Each row of a before or after table is a point. One or more steps were done to the points. Then noise was added and the rows were shuffled. The steps act on columns, c1 being the first. Name the steps. A step turns or swaps two columns, mirrors them in a line or flattens them onto one, adds a multiple of one to another, or multiplies or shifts one. Angles are multiples of 10 degrees, from the lower column toward the higher: turns from -170 to 170, lines from 10 to 170 but not 90. Use the fewest steps. Two steps may share a column if one is a turn and the other turns, adds or multiplies; they go together, in the order done. Otherwise the lowest column goes first.
In the rows, 128 means zero.

Before (10 x 2)
[[187 139]
 [161 146]
 [163 133]
 [164 131]
 [159 124]
 [143 110]
 [183 102]
 [130  84]
 [124 112]
 [125 127]]
After (10 x 2)
[[121 112]
 [237 102]
 [158 110]
 [133  85]
 [194 147]
 [120 128]
 [190 124]
 [248 139]
 [199 135]
 [200 133]]
Steps: multiply c1 by 2

Before (12 x 3)
[[139 110 152]
 [108 138 135]
 [141  97  59]
 [135 110  77]
 [131 146 124]
 [147 109  69]
 [134 139 102]
 [128 159 136]
 [ 97 160 146]
 [104 180 111]
 [188 127  87]
 [168 153 119]]
After (12 x 3)
[[153 151 137]
 [170  88 119]
 [155  89 101]
 [146 126 122]
 [178 143 110]
 [102 144 151]
 [127 161 135]
 [138  43  77]
 [140 195 146]
 [139   9  59]
 [171  12  87]
 [147  21  68]]
Steps: add -1.5 times c3 to c1; turn c1 and c2 by -70 degrees

Before (13 x 6)
[[ 82 139 141 178  70 138]
 [140 140 104  86  61 172]
 [181 104 107 107 101 171]
 [ 87 140  98 147 133  59]
 [ 98 141 162 130 109 160]
 [123 115 109 143 161  71]
 [ 91  62  86 124  93  49]
 [162  68 128  97 133 178]
 [179  77  90  98  83 184]
 [ 90 174 137 115  42 146]
 [144  72  66 137  72 215]
 [ 98 150 156 186  53 146]
 [139 153 167 155  97 127]]
After (13 x 6)
[[180 102 127  89 102 171]
 [ 86 140  88 129 135  60]
 [ 98 148 102 205  54 146]
 [139 153 135 182  96 127]
 [162  70 156  98 134 179]
 [139 139 145  73  60 173]
 [122 114 100 130 160  72]
 [177  74 127  70  81 185]
 [ 98 143 156 156 107 159]
 [142  72  75  97  74 212]
 [ 90 174 148 123  40 147]
 [ 81 139  95 186  70 137]
 [ 91  60  99 100  93  47]]
Steps: multiply c4 by 1.3; turn c3 and c4 by 40 degrees

Before (9 x 9)
[[ 95 129 141 150 153 128  99  96 169]
 [132 139 155 144 145  80 122  99 102]
 [115  99  79 105 118 133 120 124   7]
 [124 118 112 143 146  96 126  97 168]
 [127 140 108 154 147 117  90 137 167]
 [169 109 138 148 116 131 122  95 117]
 [144 122 126 114 149 142 132 144 150]
 [145  95 127 115 152 122  86 130 165]
 [ 91 103 131 127  66 118 101 120 156]]
After (9 x 9)
[[ 91 103 128 189 149 115  45  82 127]
 [115  99  81 144 109 134 103  80 126]
 [ 98 127 139  95 136 126  44  97 130]
 [129 140 158 128 148  79 123 116 125]
 [167 107 136 134 149 131 188  66 127]
 [144 125 128 107 104 142 154 133 126]
 [125 139 108 108 147 120  85 155 130]
 [147  94 128 112 108 123 112  82 126]
 [125 120 112 117 143  90 125  81 132]]
Steps: add 1.5 times c1 to c7; add 1.5 times c2 to c8; add 0.5 times c6 to c5; turn c4 and c5 by 110 degrees; multiply c9 by 0

Before (14 x 12)
[[ 91 159 104 144  62 138 129 145 165 101  98  83]
 [155 176  86 158 118 110 122 144 107 118  81  46]
 [125 151 154 139 131 147 120 117 171 180 170 134]
 [107 139  80  90  61 160 110 143  90 124  90  73]
 [124 188 144 169 123 115 100 153 101 110 134 116]
 [ 95 105  88 149 111  67 177 123 164  92 151  61]
 [148 138 147  93 131 135 166 111 132 114 110 121]
 [ 75 188 105 110 143 154 116  79 165 154 145 139]
 [138 152 156 108 119  65 157  94 146 121 163  98]
 [118 165 116  97  84  77  91 140 145 148  98 147]
 [171 140  84  83 149 159 140 140  97 121 105 118]
 [ 96 111 144 161 152 132  93 101 161 131  88 139]
 [ 61 126 122 152 160  76 168 153 122 188 127 130]
 [147 123 146  87 135  72 132 149 168  94 117  56]]
After (14 x 12)
[[145 118 114  72 122  89 224 148 160 104 117  56]
 [ 90 189 127 138 152 143 218 146 159 110  99  83]
 [118 201 121  75 147  97 156 138 177 143  97 147]
 [148 147 109 135 125  93 151 113  97 119 112 122]
 [173 151 177 159 124  84  56 137  91 124 105 115]
 [108 151 148 161 162  88  34 144 115 127  91  72]
 [ 63 124 145  75 117 152 126 153  87 170 126 130]
 [ 75 249 154 155 125 110 211  79 172 143 146 140]
 [ 95  83 159  68 137 150 229 122 114 104 154  61]
 [ 95  94 120 133 115 162 193 100 189 129  89 140]
 [140 177  99  65 126 110 181  93 117 122 164  98]
 [155 224 165 110 138 158  76 144 114 121  82  46]
 [124 173 103 146 124 138 226 118 173 163 171 133]
 [123 247 111 115 129 171  56 151 131 115 135 115]]
Steps: multiply c2 by 2; turn c3 and c5 by -160 degrees; multiply c5 by 0.4; swap c4 and c6; multiply c9 by 2.5; turn c7 and c9 by -70 degrees; multiply c10 by 0.7
